Rows are points. The window is the flat piece filled in between its corners: a triangle in 3 columns, a solid with four corners in 4, and so on. A path goes straight from each point to the next, and from the last back to the first. List the points from which the path goes on through the window.

Window:
[[49, -42, -62],
[-61, 21, 39],
[51, 3, -40]]
Path:
(1): [24, -4, 16]
(2): [32, 20, 37]
(3): [22, 17, -65]
(4): [-3, -20, -79]
(5): [59, -37, -17]
(6): [-71, -51, 94]
(7): [-15, 100, -35]
(8): [-47, 35, -45]
(9): [-35, 20, 53]
(10): [23, -49, 12]
(11): [1, 16, -56]
(12): [-28, -2, -48]
Through the window after points: 4, 10, 12

Window:
[[-3, -50, 65, 39],
[50, -48, 23, -15],
[68, 56, 19, -36],
[-34, 67, 1, 32]]
Path:
(1): [23, -12, 70, 49]
(2): [-42, -95, 13, -33]
(3): [23, -57, 74, -43]
(4): [56, -31, -3, 7]
(5): [24, -19, 22, 47]
(6): [-8, -44, 47, -17]
(7): [14, -34, -11, -69]
(8): [62, 66, 59, 75]
(9): [28, 33, 5, 30]
(10): [44, 35, 67, -88]
(11): [-24, -4, 32, 11]
(12): [-3, 14, 10, 68]
Through the window after points: 1, 3, 7, 9

Window:
[[-38, 0, -47, 31, -43, -9, 18, 25],
[-71, -136, 13, 48, 0, -54, -46, 28],
[-77, -15, 81, -33, 57, -82, -6, 22],
[37, -14, -61, -12, -29, -2, 7, 25],
[-5, -49, -63, 67, 7, 3, 48, 33],
[-60, -1, 74, -23, 21, 44, -73, 2],
[-20, -10, -23, -27, -18, 10, 51, -19],
[31, 49, -29, -10, -19, 29, -42, -70]]
Path:
(1): [-83, -38, -57, -17, -13, -11, -27, 4]
(2): [-124, -69, -44, 8, 10, 20, -45, 22]
(3): [6, -90, 52, 33, -6, -80, 1, 11]
(4): [20, -15, 7, 24, -6, -20, 18, -1]
(5): [-56, -34, -84, -19, -9, -27, 18, 35]
(6): [-80, -12, -89, -20, 49, -58, 45, 62]
(7): [27, 15, 46, 28, -75, 62, -36, -33]
(8): [51, -40, 41, 52, -8, 29, 18, 9]
Through the window after points: 2

Window:
[[17, -49, -50, -28, 105, 24, 28, -21, -10, -3, -23],
[-39, 2, -7, -64, -5, -53, -32, 21, -53, 28, 45],
[48, 15, 69, -53, 6, 35, 34, 51, -25, -50, -15],
[48, -37, -15, -52, -65, -69, -21, 2, -127, 45, 6],
[-15, -90, -10, -61, 35, -18, -89, -27, -11, 34, 16],
[7, 65, 1, 56, -28, 16, -3, -22, 15, 41, 14],
[18, -87, -72, -39, -34, 96, 50, 15, 13, -49, -42],
[-21, -36, -10, 53, -28, -10, -40, 82, -3, 33, -37],
[75, -57, 2, 44, 20, -12, 94, 78, 33, 35, 50],
[23, 86, -3, -13, 47, 1, -91, 4, -6, -73, -9],
[-45, -60, -35, 81, 37, 37, 24, 13, -14, -28, 34]]
Path:
(1): [-15, -8, 20, 5, 60, -38, -52, -36, 15, -98, -42]
(2): [-1, -4, -15, 0, -13, -29, -11, -18, -11, 15, 6]
(3): [7, 48, 16, 10, 18, 56, -23, 59, -9, 34, 39]
(4): [-19, -51, -85, 45, -5, 103, -29, 62, 27, 38, 22]
(5): [-10, -47, 29, -14, 44, -57, -1, -33, -44, -41, 2]
(6): [-9, -6, 36, -16, 47, -73, 30, 21, -11, -56, -25]
(7): [50, -47, -68, -17, -22, 64, 0, 1, -44, 73, 64]
(8): [30, 43, -34, 20, -56, 64, 22, 79, -40, 103, 60]
Through the window after points: 2, 4, 8

Window:
[[-20, 54, 44, -21, 4, 76, -4, 0, 76, -65, -39, -35],
[8, 23, 103, 15, -32, -92, -48, -62, 17, 50, -28, 7],
[23, 86, -24, -30, -48, -2, -26, -52, 7, -22, 18, 5],
[-3, -8, 38, -37, -35, -33, 61, 5, -23, 26, 92, -35],
[86, -99, 0, -39, -88, -38, 3, -94, -71, 76, 41, 11],
[-16, -15, -32, -1, 0, 3, 11, 61, 66, -47, -25, 3],
[-28, 39, 5, -44, 46, 25, 62, 9, 38, -37, -24, 24],
[25, 67, 20, 25, 75, 39, -33, 62, -54, 20, -33, -4],
[-1, 49, 63, 16, -11, 30, 48, 77, -3, -22, 22, 71],
[-26, 19, -16, 25, 56, 55, -89, -37, -87, -15, -5, 9],
[1, -70, -40, 64, -40, 25, 89, -5, -11, 54, -16, 7],
[86, 5, 36, 81, 88, 85, 100, 3, -20, 6, 149, 56]]
Path:
(1): [42, 28, -10, 36, -3, 3, 54, 1, -54, -21, -21, -31]
(2): [-40, -41, 49, 2, 16, 39, -8, 20, 31, 38, 30, 52]
(3): [29, 36, 29, -56, 5, 10, -1, -6, 46, 48, 29, 55]
(4): [-26, 7, -10, 26, 10, 22, 30, -7, -35, -47, -16, -19]
(5): [36, 1, 19, 66, 42, 9, 52, -45, -30, -38, 49, -21]
(6): [47, 24, 81, -18, -3, 30, 3, 33, 29, 99, 70, 98]
(7): [-41, -59, -71, -65, -9, 40, -29, 4, 38, 53, -18, 39]
(8): [16, 9, 17, 22, -7, -14, 22, 29, 27, -42, -4, -5]
Through the window after points: 3, 5, 7

Window:
[[-80, 58, -75, 3, 1, 0, -32, -24, 35, 68, -26, 1, -89, -30],
[3, 23, -92, -21, 102, 6, -53, -69, 10, 14, -2, -2, 40, 39],
[-57, 9, 3, -3, 37, 116, 31, -24, -11, 37, 17, -14, -68, -90],
[112, 18, 6, 10, 6, 9, -28, 69, 25, -29, 67, -86, -13, -18],
[-54, 107, 58, -50, -38, -6, 3, 20, -3, -37, -26, 122, 9, -1],
[-38, 26, 56, 48, -17, -28, -7, 69, 25, -47, 36, 30, -12, 98],
[-89, 69, 19, -3, 1, 9, -22, -30, 54, 5, 43, -27, 11, 12],
[24, 23, -40, 57, -43, 33, 22, 72, 49, -25, 17, -44, 44, -59],
[0, 28, 84, -30, 2, 49, 47, 45, -15, -127, 3, -65, 4, 80],
[71, -11, 49, -39, 10, 2, 13, -107, 55, -71, -60, -35, 69, 14],
[-68, 7, 19, -44, 25, -6, 12, -39, -18, 49, -56, -12, 54, 70],
[-47, -44, -32, -86, 60, 46, 17, -23, 67, -32, 67, -46, -51, 12],
[126, 36, -79, 2, -70, 7, 22, -46, -8, -6, 22, 14, 7, -20],
[-17, 85, 47, 3, 41, -61, 37, -29, -73, -42, -29, 40, 57, -62]]
Path:
(1): [-60, 18, -6, 5, -59, 61, -102, 36, -3, -17, -3, 31, -2, -68]
(2): [-39, -14, 30, -20, -3, 4, -107, -28, -38, -56, 14, 12, 5, -71]
(3): [-9, 76, -50, -10, 26, 9, 99, -7, 47, 45, -26, -27, -17, 78]
(4): [-4, 82, -11, -2, 67, 34, 81, -55, 63, 68, 37, 3, 19, -17]
(5): [-67, -33, 20, -43, -58, -13, -77, 37, -55, -65, -75, -4, 12, 47]
(6): [-38, -18, 1, -36, 36, 40, -19, -20, -30, -27, -7, 7, 3, -21]
(7): [39, 106, 8, 19, 4, -19, 46, -15, 63, 13, 35, -27, -25, 28]
(8): [3, 39, -55, -42, 96, 43, 45, -44, 46, 20, 6, 13, -32, 32]
(9): [-34, 19, 34, 20, -35, 18, -6, 11, -15, -42, 2, -17, 25, -28]
(10): [-13, -5, 16, 23, -21, 39, -31, -5, 16, -29, 9, -44, 4, -7]
(11): [36, 78, 15, -54, 59, 3, 61, 15, 20, -12, 36, -3, -20, 6]
(12): [-6, 56, 28, -32, 50, 8, 82, 50, 41, 0, 14, -28, -10, 17]
(13): [-13, 33, -21, 27, -39, 20, -65, -35, -8, -48, 9, 37, 5, -47]
(14): [-84, 2, 17, 40, 17, 6, -98, 50, -22, -55, 5, -27, -12, -34]
(15): [13, 39, -40, -39, 36, 17, 42, -53, 40, 28, 5, 6, -1, 47]
(16): [-5, 62, 12, -20, 78, -12, 91, -61, 43, 9, 32, -50, -5, 42]
Through the window after points: 2, 4, 10, 14, 16

Window:
[[-14, 85, 42, -28, 28, 42, 24, 32, 23, -83, 35, 54, 29, 62],
[-8, 32, 52, 80, -29, -10, 82, -3, -10, 23, -20, 42, 5, 10],
[23, -63, -57, -22, -43, -66, 10, 89, 33, 18, -28, 60, -6, -45],
[-26, 31, 0, -85, 10, 11, 25, 18, 20, 6, -20, -4, 18, -23],
[-47, -5, -66, 69, -76, 28, 82, 55, -4, 12, -11, 19, -38, 34],
[-29, 39, 24, -45, -51, 32, -75, 69, 4, -15, 22, -37, 17, -36],
[20, 36, -4, 94, 54, 70, 2, -62, 56, -10, 13, -30, 26, -98],
[2, 23, -3, -64, -21, -6, -49, 23, 76, -8, 31, -88, 126, -20],
[33, 24, -33, 23, 46, 27, -68, -7, -8, -14, -57, 62, 7, 16],
[26, 19, 39, 74, 20, 155, 34, 11, 59, 60, 16, 6, -31, 14],
[-42, -49, 13, -40, -48, 6, -36, 11, 50, -72, -31, 8, 26, -27],
[65, 28, -33, 41, -35, 18, -65, -89, -39, -14, 7, 16, -103, -20],
[64, -25, -29, 34, -51, 28, 16, 21, -80, 25, 22, -30, 36, -33],
[-27, -9, -8, -32, -14, -1, -69, 1, -17, -2, 56, 34, 68, -8]]
Path:
(1): [35, -8, -16, 28, 12, -22, -26, -32, -12, -26, 31, -12, -27, 9]
(2): [34, -42, -28, 27, 4, -32, -38, 53, 52, 16, -43, -77, -25, 2]
(3): [-21, 91, 25, -16, -9, 108, 50, -56, -48, -40, 59, 98, 78, -50]
(4): [35, 51, 10, 12, -63, 14, -10, -2, 29, 17, 6, 75, 10, -60]
(5): [-28, -18, 0, -1, 10, 38, -20, 56, -46, -19, 8, -83, 25, 29]
(6): [-49, -40, -75, 43, 94, 12, -88, 43, 3, 25, 40, -43, -3, -35]
(7): [16, 37, 78, -53, -112, 33, 54, 5, 36, -49, -18, 55, 80, 5]
(8): [17, 40, -27, -6, -42, 57, -35, 19, 8, 10, -57, 77, -14, -34]
Through the window after points: 2, 4, 8

Window:
[[14, 39, -45, 80, -29, 46, -59, 54, 13, 148, -74, -13, 14, 46],
[-25, 20, -14, 53, 36, 17, 26, -47, 44, -57, 13, -37, 0, -38],
[-27, 16, -31, -23, -24, 1, -15, -67, -26, 6, -35, -95, -67, -40],
[-16, -11, -49, 38, -102, 4, -31, 3, 31, 31, -93, 75, -35, 44],
[61, 48, -33, -33, 46, 21, 13, 52, 96, -39, 14, 117, -80, 82],
[55, -56, -16, -39, -121, -14, -11, 44, 61, 12, -2, 56, -7, 49],
[45, 19, 63, -54, -45, -79, 23, 13, 67, 25, -37, 128, -34, 89],
[-55, 14, -1, -5, 33, -4, -43, -29, -35, -88, 34, -29, -21, 23],
[-36, -21, -39, -45, 92, -6, 20, -46, -39, -36, -21, -5, 5, -34],
[-49, 37, 15, -23, 67, 31, -5, 90, 81, -55, 16, 58, -56, -28],
[-1, 12, -22, 13, 35, -28, -48, -50, -36, -44, 32, 6, -38, -88],
[-48, -39, -24, 50, 105, -28, 4, -17, -18, -5, 13, -47, -81, -17],
[19, -28, 48, -28, -38, 51, 6, -34, 27, 35, 2, 91, -57, 54],
[-58, 21, -46, -4, -17, -25, 43, -39, -48, 5, 46, 1, -32, -18]]
Path:
(1): [-57, -46, -39, -3, 15, 6, -78, -4, 69, 10, 15, 39, 14, 13]
(2): [-52, 13, -5, -25, 20, -8, -18, -22, 42, -8, 14, 44, -31, -4]
(3): [23, -12, -10, 15, -21, -2, 15, 14, -12, -52, -20, 15, -50, 26]
(4): [-17, -36, -3, 20, 0, 21, 4, 37, -50, -62, -11, 5, -16, -32]
(5): [17, 39, -30, -39, -40, -35, -25, -73, 108, 71, 1, 2, -47, 64]
(6): [-32, -31, -29, -3, 51, -4, -56, -37, 14, 7, 53, 84, -5, 34]
(7): [24, 23, 13, 3, -46, 5, 50, 23, 31, -6, -65, 16, -47, 12]
(8): [78, 73, 14, -16, -66, 4, 84, 17, -27, -13, -54, 45, -81, 31]
Through the window after points: 4

Window:
[[-31, -49, 38, 17, -47, 9, 2, 16, 30, -11, 82, 60, -24, 55],
[-69, -141, 99, 48, -32, 1, -45, -53, -29, -41, -16, 61, -57, 36],
[8, 68, 35, 36, 27, -46, 68, -62, -70, -11, -24, 27, 40, -68],
[65, -62, -32, -16, -22, 30, 66, -5, -19, -11, -32, 28, 0, 32],
[-10, -23, -18, -10, 24, -15, 71, 27, -50, 29, -25, -3, 10, 72],
[28, 23, 46, -24, 126, -22, -65, -3, 105, -129, -11, -45, 63, -7],
[-29, 60, -5, 17, 39, -12, 57, -60, -8, 25, -11, 63, -29, -5],
[45, -37, -33, 58, -77, 7, 105, -34, 94, -11, 7, -34, 23, 89],
[67, 82, 51, -8, -22, -97, 83, -62, -39, 63, -22, -10, -34, 10],
[-17, -63, 23, 36, 7, -79, 8, -41, 7, 6, 45, 37, -42, 5],
[-2, 13, 4, 71, 70, -2, -33, 10, 66, 1, 16, 83, 54, 43],
[33, 34, -18, 43, 55, 10, 52, 54, 7, -33, -50, 5, -3, -6],
[-30, -39, -4, -46, -42, -75, 12, 51, 56, 36, -18, 30, 0, 54],
[-8, -46, -15, -11, 16, -23, 57, 58, -17, -57, -28, 90, -9, 87]]
Path:
(1): [2, -73, 46, -14, 8, 23, 31, -17, 42, 4, -16, 37, 1, 37]
(2): [7, -55, 47, -6, 42, -33, 75, 3, 42, 29, -34, 31, 18, 32]
(3): [9, 50, -53, 5, -66, -21, 15, -26, -57, -42, 14, -1, -48, 19]
(4): [27, 27, 10, 18, -9, -59, 26, -3, -19, 7, -22, 3, -35, 33]
(5): [16, 8, 59, -8, 9, -28, 85, -63, 10, 35, -8, 38, 15, -5]
(6): [-4, 13, 69, -3, 39, -24, 138, 31, 25, 10, -6, 21, -1, 32]
(7): [-2, -32, -49, 35, -33, -23, -24, -21, -30, 16, -3, 51, -4, 35]
(8): [-73, -2, -1, 87, -41, -118, -53, 13, -52, -44, 16, 42, -42, 38]
Through the window after points: 4, 8
